Rows are points. To make a cloud, some directions were put in groups of two or more. Within a group, all points are equally far from the middle, so they leave a hole (a ring in 2 directions, a hollow ball in 3). The other directions are filled evenly. Then the cloud was stretched, turned, moved and blurred a little. How many holes are there, and how many directions does each take, smallest first?

Cloud:
[[-24.9 -19.0 -11.8]
 [ 15.0 -19.6  28.9]
 [  0.1 -32.1   8.3]
 [ 10.1 -19.3  -2.7]
 [ 17.8  18.9  23.2]
 [ 13.0  20.5  24.4]
 [  8.1  12.2  33.0]
 [-26.2  18.2  14.4]
 [-28.4 -16.4 -11.4]
 [ -8.4  -7.6  58.0]
 [ 19.9  -1.4  27.9]
 [ 19.1 -12.8  23.3]
 [  4.7 -35.9  37.6]
 [-29.0  20.1  -8.3]
 [-26.8  19.0  11.1]
 [-32.0  -6.1 -13.9]
 [ -2.4 -27.5  -1.9]
 [-35.6   8.9  18.5]
 [-46.2  -8.2  10.5]]
Holes: 1 (2)

Cloud, 22 rows:
[[ 15.3   7.1   5.0]
 [ 26.0  32.6  38.3]
 [ 28.3 -10.7   4.2]
 [-14.9 -18.0   1.6]
 [  3.2 -53.4  11.3]
 [  3.8 -16.1   5.4]
 [  7.3 -51.6  16.7]
 [ 30.6   6.2 -19.1]
 [ 41.1   4.9  20.2]
 [-12.3 -15.7   3.6]
 [ 25.1  -5.0   8.0]
 [-35.4  -9.5  22.4]
 [-19.3  -4.4 -22.1]
 [ 11.9   1.1  15.3]
 [  6.1  -2.7  -6.9]
 [ 25.7  29.6  24.9]
 [ 41.9  10.6  18.3]
 [ -1.1  42.6 -11.8]
 [  1.2 -19.8  41.4]
 [ 24.7  32.7  24.7]
 [ 17.6  14.1  24.8]
 [-16.3  -0.9 -20.4]]
Holes: 0

Cloud, 29 rows:
[[-16.3 -31.9 -12.4 -32.0]
 [-13.1  24.4 -17.2  16.4]
 [-11.1  27.3  -7.3  17.2]
 [ 27.4 -15.0  -8.9 -31.2]
 [-49.5  12.3  -2.7 -17.8]
 [-25.2  -2.7 -34.1 -32.9]
 [  9.4  14.6   2.4 -39.6]
 [ -0.5  28.8  -6.9  14.7]
 [-28.4  25.9  -1.9 -36.8]
 [ 13.6 -27.4 -11.4 -34.6]
 [ -7.6 -33.2  11.5   6.9]
 [-41.9  20.1   5.2   0.7]
 [-23.2 -33.3   1.0   6.6]
 [ 26.5 -26.5 -22.6 -19.3]
 [ 19.5 -18.7  -4.9 -35.8]
 [ 22.3 -28.7 -29.3  -4.1]
 [  1.6 -29.2 -19.1  21.7]
 [ -5.0  -0.3  28.2 -11.2]
 [-42.2  -0.5  -8.4  12.3]
 [ 27.1 -22.9 -16.0 -26.6]
 [-32.3  -3.0 -28.2 -34.8]
 [ 18.5 -16.7  11.3  18.5]
 [-46.9  -2.8 -13.2 -26.2]
 [-12.3 -33.5  12.0 -10.7]
 [ -3.9 -30.0  16.3   4.7]
 [-12.7  16.6  18.8 -30.9]
 [ 16.6  12.5  -1.3 -37.1]
 [ 33.8 -18.7  -8.2  10.6]
 [ 16.5   7.5  13.5  16.8]]
Holes: 2 (2, 2)

Cloud (55 x 6):
[[ -1.5 -21.3 -25.9 -46.8 -32.4 -31.9]
 [-24.7   7.4   9.4   6.5  48.6 -15.4]
 [  8.0 -17.9  -1.5 -21.5   6.2 -45.9]
 [  8.8  19.0  16.5 -29.9 -20.6 -46.9]
 [-41.4 -45.5   0.5  -9.5  19.4   2.1]
 [ -3.1 -15.6   1.7   6.3 -35.4   8.9]
 [ -8.3 -19.9  -2.6  -5.7  -2.1  18.6]
 [ -9.2  -7.7  -3.0 -15.3  18.5  25.4]
 [-14.0 -10.8  15.5  13.2 -19.0 -34.9]
 [-11.8  14.1   5.0 -21.6 -16.8  27.8]
 [ -1.4 -63.0  -7.5  12.8 -40.0  22.4]
 [ -7.7  29.9  -4.8 -32.8  15.9   0.1]
 [ 35.8  -9.9 -16.9 -21.5 -15.0  14.4]
 [ 12.3 -15.8 -22.9  -6.6  29.1  36.9]
 [-31.0 -47.7   0.3  13.9  -1.7   9.2]
 [-24.5 -30.7   7.9  21.3  -8.8 -11.0]
 [ 22.5  -5.0  19.3 -29.5  -8.3 -47.3]
 [ -6.5  13.6 -17.4  18.7 -21.3 -20.0]
 [ 12.5   8.6  45.2 -26.9  -5.6   0.2]
 [ 26.4  14.8  25.4   7.8 -38.3   9.4]
 [-19.4  -3.8 -16.0 -12.3 -48.8  10.6]
 [ 18.7  28.2 -12.2  20.5 -15.0 -18.7]
 [ 27.8 -10.4  18.7 -32.7   7.6  13.3]
 [-15.1 -20.8 -48.3  17.2  -5.7  30.1]
 [ 25.1   9.0  20.3 -17.2 -18.1  -8.7]
 [ -6.1 -26.1 -35.2 -18.7   9.1  40.1]
 [-29.1   9.0 -14.9  -0.1 -23.8 -17.2]
 [-37.8 -28.5   9.0 -34.8  11.8 -22.2]
 [ 20.8  37.1  -7.6 -20.9  -5.2  12.7]
 [ 12.1  40.1  -1.1  17.2  -9.1   2.3]
 [  0.6  26.2  -0.3  30.1 -20.3 -12.8]
 [  7.4  -5.5 -23.8 -19.0   6.4  21.0]
 [-17.5   5.2   7.9  -7.2  55.0 -11.3]
 [ -2.3 -21.0  41.8 -10.1   7.3   4.9]
 [-46.9  40.4  -6.5  16.8  -2.0  35.6]
 [-28.0  -4.6 -14.0   2.5  -1.0  54.2]
 [-40.8   2.1  15.2  21.7  15.2  23.1]
 [ 11.5  23.0 -41.1 -14.9  -1.7  36.5]
 [ 11.4  -9.2   7.9   1.2  37.3  -8.9]
 [ 30.1 -20.1 -15.5  11.0  20.1  24.2]
 [ 17.1   6.4  -0.3  29.0  -4.4   7.1]
 [  3.7  -1.8 -14.8  -7.6 -53.7   9.4]
 [-20.6 -21.8  11.7 -13.0  11.6  29.4]
 [ 37.5   7.6  -4.3 -13.5 -40.2 -16.8]
 [ -5.8 -20.0  20.5  18.0  -7.3  11.0]
 [ 32.0  19.1 -23.3 -23.1 -11.2  -8.2]
 [-11.0 -20.5 -25.0   5.0   4.4  27.0]
 [ 22.8 -11.7 -20.7 -15.8  -0.2 -34.4]
 [-15.4  -3.7 -27.6  -5.6  -5.5  39.7]
 [  9.4  -6.9  32.0 -20.8  -5.6 -43.0]
 [-37.6 -22.9 -12.5 -24.6 -20.6 -25.1]
 [-33.6  -4.8  15.5  14.3   5.6  17.6]
 [ 10.2  29.8 -11.1  24.6 -14.9 -14.5]
 [-45.3   5.6 -11.5 -19.4   8.1  29.0]
 [-25.2  -7.6   3.1  15.4 -27.4  12.5]]
Holes: 0

Cloud (48 x 6):
[[-35.3  -6.7 -25.7  12.4  -9.1  15.7]
 [-21.3 -26.5  -2.2  15.6  40.8   4.8]
 [-26.2 -20.2  -1.0 -27.4   9.6  10.5]
 [ -5.5  -7.0 -13.2  11.1 -39.6   8.1]
 [-29.1 -26.3  39.1   0.6   3.2   1.6]
 [-33.5   3.4   7.6 -26.0 -11.0  17.8]
 [-26.9   7.7   8.8   6.5 -23.9  -1.1]
 [ -3.2  -2.3   6.5 -11.4   3.6 -47.6]
 [ 26.7   7.9  23.9  -0.2  11.9   0.6]
 [  3.7  14.6  -7.4  -0.1 -53.2   9.9]
 [ 26.6  -3.9 -25.3  19.0  11.1 -24.8]
 [ 21.9  33.0  -1.5 -35.1   8.1   6.9]
 [ 19.9 -15.1 -17.0  -6.0  24.4 -14.7]
 [  4.4   2.1 -19.3 -26.3 -15.0  35.6]
 [  7.4  19.3 -29.4 -20.4  23.2 -12.1]
 [ -9.9 -26.3  27.3   9.0  40.1  -6.8]
 [ -1.6 -36.5  -8.5   1.1 -36.6 -19.1]
 [ 26.3   0.9 -37.8  16.6  -5.0  37.5]
 [ -2.7 -35.4 -43.1   6.9 -33.5  -0.8]
 [ -6.4 -24.6 -15.2  10.1 -12.1  19.2]
 [ -2.3 -16.4   4.5  38.9 -27.9  21.0]
 [ 43.0  18.7 -31.4  11.1  -6.3  -0.5]
 [ 19.9  -7.4  11.2  20.6 -18.2 -40.9]
 [ 20.4  -5.9   4.9  12.9 -52.8 -18.6]
 [-19.0   5.6  -0.5   0.7  20.0 -43.3]
 [ 20.4  15.1  -9.7  -2.9 -32.0 -23.5]
 [ -7.7  28.5 -14.8  -3.3  28.3 -17.1]
 [-28.5  17.9 -17.5 -34.9 -28.7   1.3]
 [ -3.3  13.1 -24.7  -6.2  33.1 -20.8]
 [  6.0 -45.7  -9.7 -22.9  -4.1   0.8]
 [  0.5  -7.3  20.8  35.2 -37.7  19.9]
 [ -5.5 -16.8 -23.8  23.4 -16.3 -34.9]
 [  7.9 -14.6  10.4 -26.3 -32.2  19.5]
 [ 43.1   7.3 -20.9  21.0   0.7  -0.5]
 [-23.6 -41.8   2.8  10.7  42.1  -5.8]
 [  2.4  24.5 -13.7 -43.2  23.9  13.0]
 [ -3.3  21.9  -7.8 -35.2  24.0  21.2]
 [-20.5 -15.9 -37.9  10.3 -24.1   1.2]
 [  1.9   7.8  13.8  29.6 -11.8  42.3]
 [ 30.9  31.2  16.0  -1.2   2.1  -0.2]
 [ 25.3   2.1 -35.3  14.2 -12.4 -28.7]
 [  7.4   7.2   7.8  -1.7 -28.0 -29.4]
 [ 23.5 -37.0 -18.9  22.5  27.2 -17.7]
 [ 42.3   0.8   8.9   3.6 -18.8 -33.3]
 [ 14.9 -17.7  -8.4 -14.3 -53.2  12.1]
 [ 12.0 -17.5 -23.7  46.8   1.2 -42.0]
 [ -1.7  -6.6 -36.9  15.5 -41.7   0.3]
 [-39.6  20.7  -9.3 -18.7  -8.7 -15.3]]
Holes: 1 (2)

Cloud, 82 rows:
[[-17.8   5.6   1.5  18.0  36.8   1.7 -13.2  18.1]
 [ 30.4 -19.3 -38.1  18.5  -6.6  30.0  16.5  -7.5]
 [  8.0  -5.2 -18.8 -38.4 -19.8  -0.7 -24.7  23.1]
 [ 14.5  -7.8  20.3 -28.4  24.3  -8.3  10.4  25.7]
 [  8.0  -3.3  -7.3  16.0   5.5 -30.2  25.2 -20.7]
 [ -7.7 -43.5   4.0   4.9 -14.2  10.9 -24.6 -37.8]
 [ 32.1 -36.1  34.4  -0.2 -10.3 -14.7 -26.1  -6.5]
 [ 27.7 -23.1 -30.6 -15.1 -21.6 -32.7 -18.9  -3.6]
 [ -0.3   2.9  32.8  -5.0 -35.0   1.9  23.9  13.7]
 [  3.6   9.1  15.2 -35.1 -18.8 -22.1 -27.2   5.6]
 [ 35.7  12.5  -5.2   2.1   9.1  22.7 -22.9  17.4]
 [-17.5 -20.9   8.9  -6.2  21.0  -7.3   9.6   0.6]
 [ 39.2 -10.0 -15.7   1.3  -3.6  35.7  -5.0  -3.5]
 [ 28.1   8.4 -26.7  50.4  34.2   8.4   5.3  -4.6]
 [  0.5  -4.2  -6.9  -8.6  11.8 -19.4 -26.3  52.8]
 [ 41.4  13.4 -22.6  39.5  31.3 -18.3  -0.7 -12.5]
 [ -5.5 -42.3   1.4  16.6 -13.8 -18.4   0.1 -27.0]
 [  6.6   1.4 -18.3  28.4 -12.2  -0.9  40.9  -6.2]
 [  6.5 -26.7 -27.0  34.4  -6.6 -21.2  18.1 -18.9]
 [ 16.9 -10.4 -13.8  45.1  -1.4 -13.4 -39.0   4.5]
 [ 33.5 -12.3   3.6  -3.3 -10.0   1.0  35.2   5.5]
 [  5.9 -30.4   4.6  32.9  51.3 -13.7 -23.8 -16.8]
 [ -1.5 -12.2  -8.7  31.4  47.1 -36.8 -18.2 -10.1]
 [ 14.0 -35.1 -12.9  30.4 -15.0  -9.9 -32.3  12.0]
 [ 33.6   9.9 -25.6  -9.1 -31.0 -22.6   4.2   8.1]
 [ 12.6 -26.8 -31.6 -31.4  -3.6  18.4 -10.0  23.3]
 [ 24.2  -9.3   2.7 -24.8   8.8 -42.8 -20.7  -2.1]
 [ 30.5  25.6 -15.8  -7.4  -4.3  -1.1  22.0  34.6]
 [ 15.3 -12.7 -17.6 -22.0   1.0  23.4  11.0  44.6]
 [ -6.4   0.5 -13.7   1.6 -37.4  26.8  19.8 -17.3]
 [  6.7 -57.8 -37.6  -5.4   3.4   3.5 -18.3 -24.8]
 [ -3.7   0.0 -50.8  36.2   0.1 -22.8   7.1   1.1]
 [  4.9   5.8 -13.0  -6.6   6.2 -26.0 -50.7  20.0]
 [-10.6  17.7   1.3  -6.8  -7.6 -16.1 -18.7 -28.6]
 [  8.6 -15.0  15.9  12.6  -4.2  44.2  27.5 -20.3]
 [ 19.5  17.9   8.6  45.6 -11.7  -4.0  -2.2 -37.1]
 [ 10.0  25.4  16.5  44.8  34.9   5.3  24.0   5.1]
 [ 23.0  39.8  23.5  38.5 -11.8  -2.5   1.3  -0.3]
 [ 24.5 -13.7  21.6 -27.5 -26.4  29.0  13.2  19.8]
 [ 17.3  -1.7  -9.5  37.7 -16.2  26.3  21.0 -31.4]
 [ 35.9   4.3  34.6 -14.9  17.5 -23.4 -22.6 -11.1]
 [ 24.9 -43.9  -9.0  39.1  40.3   8.7   1.1  11.1]
 [ 17.7  14.4 -14.8  16.6 -20.2 -48.0  -7.5  17.6]
 [ -9.5  24.8  18.6   4.9 -13.5   3.4  30.6  10.7]
 [  5.2 -25.4 -21.7   4.8 -11.3 -32.6 -22.1  34.9]
 [  8.9  39.9   8.5  19.3 -10.5 -14.2  18.9  40.5]
 [ -4.6  20.0 -12.7 -14.8 -39.2  -9.6 -12.9  -9.7]
 [ 22.2 -13.7  11.9 -33.3 -12.0  20.4  22.9  12.7]
 [ 27.9 -45.6  20.7   5.9  12.5   1.8  18.7  -1.9]
 [-15.0  10.9 -29.9  14.3  22.6   1.3 -19.8   4.0]
 [-13.1  -3.1 -23.9   2.0 -32.0  26.1   3.0  16.5]
 [ 39.2  22.4 -36.0  21.1  24.3 -19.2  -8.4   2.0]
 [ 30.1 -20.4  16.6  18.2  57.1 -21.2 -17.3  14.3]
 [ 13.9 -21.0  21.9 -42.4 -22.4  -5.0  -5.9  12.0]
 [ 28.5   4.9  -1.2  -4.0  20.2  -6.6 -18.7 -41.4]
 [ 19.9  28.0  22.9   6.9  14.5 -14.9  10.0  55.7]
 [-23.2 -23.9 -19.5   4.0  -3.0  -8.3 -16.7  20.9]
 [ 14.0 -35.8 -10.3  -4.4 -27.7   3.4 -46.1  -4.5]
 [ 17.7  25.5 -16.1  15.3 -31.8 -25.5   9.8  24.0]
 [-14.3  -7.3 -42.3  30.3   6.2  -1.8  10.6  24.8]
 [ 18.8   6.5  -5.3  52.5 -12.4   8.0   8.3 -30.8]
 [ -0.1   6.2  -2.3  23.9 -34.2  22.8  30.2  17.0]
 [ -1.8   3.2   2.5  45.6  43.2  15.8  -1.7  16.7]
 [ -9.8  -6.6   1.8  -3.4 -15.6  33.4  32.7  -4.3]
 [ 31.8 -35.6 -26.3  20.1   7.3  -0.2   8.6  32.4]
 [ 11.0  -7.1 -10.9   9.3  -7.9 -16.5  29.7 -26.2]
 [ 23.2 -37.9   6.0  16.4  22.9  25.8  26.9  24.2]
 [  9.9  -4.9  -3.9  45.8 -28.3   8.2  23.5   4.1]
 [ -7.4 -47.6  17.2  25.7  18.3  18.4   0.3  -2.9]
 [ 29.3   0.2  33.8  -7.8  33.5 -33.1 -12.4  13.7]
 [  9.3   7.8  -2.2  22.5   9.5 -22.1 -23.6 -51.9]
 [ -4.7   1.4  13.0   4.6  16.1   1.9  38.8   8.4]
 [  0.5   7.2   9.1 -29.7   1.3  -6.3 -27.4  34.2]
 [  6.4   3.9  -6.3  15.5   5.8 -52.9 -36.4  14.5]
 [ 21.8 -31.3 -43.4 -20.2 -23.5  -1.0 -25.9   7.5]
 [  3.4 -35.9 -22.1  -5.1 -10.6  34.4  -6.1 -35.5]
 [  3.0 -37.6  22.2  15.5   0.5   3.7 -34.2  14.6]
 [ -1.5 -34.8   3.4  -5.7  17.4 -18.9  12.1  -9.9]
 [ 19.8   4.8  27.3  -4.3  49.0  -3.3   8.4  24.4]
 [ 38.9 -26.7 -29.3  28.4  27.8   1.0 -28.7  12.2]
 [ 14.5   1.8  15.0 -44.1 -20.9 -13.3 -10.5   7.8]
 [ -0.6  14.3  16.9  -3.3  28.5   9.6   1.8 -17.1]]
Holes: 3 (2, 2, 4)
